Every row gives one point. Two turns around zero, p and q, are shown by what they do to some points. Write where each new point lands after one turn and then the other. Backwards means that the second turn is done in reverse. Each puzzle has new turns, and all numbers are rounded.

Turn p:
[ 15  17 -12] -> [-20  14  -9]
[-10 -26  48] -> [ 28 -17  45]
[-6 16 -3] -> [-15  -8  -5]
[ -8  18 -16] -> [-16  -7 -18]
[  9 -25 -17] -> [ 23  17 -13]
Turn q:
[ -2 -12  29] -> [24 -2 20]
[ 11  -1 -36] -> [-26 -15 -23]
[ 3 10 34] -> [31 16  7]
[-11   3 -27] -> [-29   1  -5]
Where do these land?
p, then q: [-29  -4 -23] -> [-21 -29  -9]
p, then q: [-6 30 27] -> [ 7  2 40]
p, then q: [ 12 -17   3] -> [ 13   7 -15]
q, then p backwards: [ -7 -21  -4] -> [-11   9  18]
p, then q: [22 38  5] -> [-13  31  29]
p, then q: [  7 -27  -8] -> [  8   0 -28]

Turn p:
[ -5 -16 -32  21] -> [-19   3  37   1]
[ 25 -11  33 -24] -> [  0  21 -43  13]
[ -8  24 -17 -16] -> [ 30   1  12 -10]
[ -6   5  19 -28] -> [ 15   9 -26 -15]
[ -7 -34  11   6] -> [-34   8  -8  -8]
[ 9 24  5 -7] -> [24 -7 -7  9]
[ -8   7 -19  48] -> [-16 -34  35  11]
Turn q:
[  8 -10  19   3] -> [ 12 -14  13   2]
[-16  39 -23 -28] -> [-21  49  -4 -14]
[ 25  32 -20  18] -> [ -1   2 -25 -42]
[ 2 15 15 27] -> [ 30  -2 -11 -12]
[ -1 -41 -20  17] -> [-15 -33 -19  26]
[-12 -20  12 -22] -> [-6  1 24 24]
[ -6 -16  17 -14] -> [ 2 -3 22 17]
Where do these land?
p, then q: [ 16  -4 -11  33] -> [ 30 -10  -8  21]
q, then p backwards: [ -4 -24 -36  -5] -> [ 11 -23  25  26]
p, then q: [ 20  24  15 -13] -> [-11 -22 -19 -20]
q, then p: [-25 -31  13  -4] -> [-27 -27   3  18]
q, then p backwards: [ -6  35  18 -11] -> [ -5  -4 -25 -32]

Turn p:
[ 33 -12   3  33  -9 -20] -> [-47 -19   9   9  -9  -3]
[-18  16  -7   8  13 -15] -> [  2  -7   3 -29  14   4]
[  0  -5   5 -13 -11  35] -> [ 20  18  -6  17 -23   0]
[-16 -28  -4 -24   3  13] -> [ 26   7 -10  14   3 -28]
[ 23   9 -18  18  22  -6] -> [-26  10  29 -13   4  -2]
[-28  -6 -16 -36 -22 -13] -> [ 43 -25  -1  13  19  -4]
[  7  14  34 -12   2  13] -> [ -2  22 -23  10   0  24]
[ 1 12  2 26  3 -7] -> [-18  -7   2 -20  -7   8]
Turn q:
[ 6  9 -5 -1 -7 48] -> [ 19   1  18  -7 -41  -9]
[ -4   7  -5  -3  19 -18] -> [ -1  12 -18  -8  15   4]
[-16  11  -3   7  -8 -11] -> [ 7  1 10 -6 18  9]
[-33 -20  16  11   5  -3] -> [-28  16  19   2   7  20]
[ 14   4   6  21   7 -13] -> [ -2 -17 -16  -4   3  18]
[ -3 -10  23 -44 -20  19] -> [-20   1  25   1  -9 -47]
[ 36  -1 -32   9   4 -23] -> [ 25 -14 -39  23   8   5]
Where do these land?
q, then p: [ 17 -27   8 -16   3   0] -> [  1 -30   0 -19  -3  -7]
p, then q: [ 29  -3  33 -27   5  -9] -> [ 21  17  -2 -19 -12  39]
p, then q: [  3  40 -38  10   4  -7] -> [-36  -6  10 -19 -21 -31]
p, then q backwards: [ -3 -12  13 -15  22  12] -> [ -5  -2 -18 -22  17  -8]
p, then q: [ -6  14 -12  11 -14  16] -> [ -3 -18  14   7  -8 -18]
p, then q backwards: [-10 -18  12  38  -9  -4] -> [31  0 29 -6 14 10]
q, then p backwards: [-28   7 -17   0 -11  -9] -> [  5  15 -14 -26  15  -1]

Turn p:
[-27  -2 -10  17 -17 -20  -3  27   2] -> [ 36   2  17  -5 -13  -1  -3 -27  -5]
[-26   5 -11   3  37  13  -8 -19   4] -> [-24  19  -5  -2   6 -13 -14  -9 -37]
[-14 -19  -4 -10 -26  11 -18  -5  20] -> [  4   4 -15 -20  -8  -5 -28 -14  22]
[  8  18  26 -18  21 -16 -14  17  17] -> [-23 -20  32  19   0 -21  -1  -6  10]
[-31 -20 -29  -3  -9 -24  29   0  23] -> [ 41  19  16 -25  26 -10 -23  -2  -7]
[ 37  14   6  25 -19 -15  -9  19  24] -> [ -1  -8  17  -5   3   7  38 -24  37]
[-15  26  -8  17  22  27  48 -23   0] -> [-17  41  14  -2  19  35   0  20 -34]
[ 14  22  -7 -21  10 -15 -15   3 -38] -> [ -5 -26   2   3 -25 -18  22  26 -19]
[ 33   5  21   7  15  28   4  -9 -25] -> [-29  -9 -21  25   1  24  21  17  -2]
[  4   0  27  -2 -20  11 -18 -20 -10] -> [-12  10 -21  14 -25   0  -3   7  24]
[ 28 -34 -11  16   7  -6  25  -5 -24] -> [ 24  -8 -30  10  33  11  24  15  -7]
[-11 -15  -1 -31 -19   6 -21  15   7] -> [  5 -24  -5 -13 -16 -10 -32  -4  16]
Turn q:
[-25  15  -4  -6  -2   3 -19   3  -5] -> [ -1  13  -4   1   3   7  30   7 -11]
[-28   7 -23  -5  24 -33  -7  -2  11] -> [ -6  15  36 -29   6  -2  25  13   0]
[-11  15  33 -25 -23 -13  -8  10 -30] -> [ 13  -4 -28 -14  -8  45   8   5 -21]
[-25   2  -3  -6  32   7   4  18  -5] -> [ 15  36  17  -3   9   2   8 -10  -7]
[ -5 -20 -11  15 -25 -21  43  26  17] -> [  9 -25   0 -38  24 -29 -19 -22 -15]
[ 32   6 -21  19   5  17  -7  25   9] -> [-14  16 -20   9  24 -24 -16   3  24]
[  6 -15  25 -27  -7  24   3 -21  15] -> [  8 -26  10  35  -2  24  -5 -15   0]
[ 12   7  25  21 -26  22   4 -18  25] -> [ 14 -35 -13  34   2 -15 -10  17  -7]
[ -5 -28 -22  -5  -5 -13 -10 -34 -25] -> [-33  -8  12  -9 -40   1  12 -17  -1]
[ 35  29 -31  -3  13  12  -2 -33  -5] -> [ -5   0  -4  13 -21 -11  13  10  59]
[ 13 -18  32  22  15  -5  -2  26  -8] -> [  1  19  -6   1   3   3 -45   9 -21]
Where do these land?
q, then p: [ 21 -26   9 -30  12  21  13  10  24] -> [-36  23 -26  16   9 -11   2 -23   0]
p, then q: [-30   6 -44  31  18   4 -29 -21 -16] -> [  5  -5 -22 -33 -43  15  34 -12  26]
q, then p backwards: [10 37 19 30 -9 16  5 -3 -9] -> [ -3 -28   5 -12 -16 -15   0 -21 -36]
p, then q backwards: [-11  -7 -21 -39 -23  -3  28   7  15] -> [ 16  12  19   6  16 -41  25   9  17]
q, then p: [ 12 -28   0 -21 -24  12  10  23 -10] -> [-15  20 -34 -16   2 -17  -7   6 -19]
q, then p: [  1 -32   1  -6   0 -12  25  23  21] -> [-23  -3 -22  22  -3 -34  -8   8  -5]
p, then q: [ 25  16  22  13   2 -15 -10 -29 -15] -> [ 28  -9  -1 -29  15 -31   2   2  -7]
p, then q: [ 10  33  13  31  24   0 -11 -21 -15] -> [ 41  -2 -12 -22 -17 -25  15  -3 -15]
p, then q backwards: [  5 -19   8 -25 -13   3 -13  24  35] -> [ 39 -14 -12 -10  -3  -9  30  -3  17]
p, then q: [ -4  -9  20   5 -24   6  11 -12   8] -> [  0  -2  -4  17  22 -12   8  18  12]
p, then q backwards: [-36  12  -3   3  34 -12 -21  -5 -25] -> [-30 -29  11  38  -4  17  -4  -7 -11]
p, then q: [ -3  15 -24  10   5 -19  -7   4 -12] -> [ 12 -12 -10 -19 -17  14 -11 -12   7]
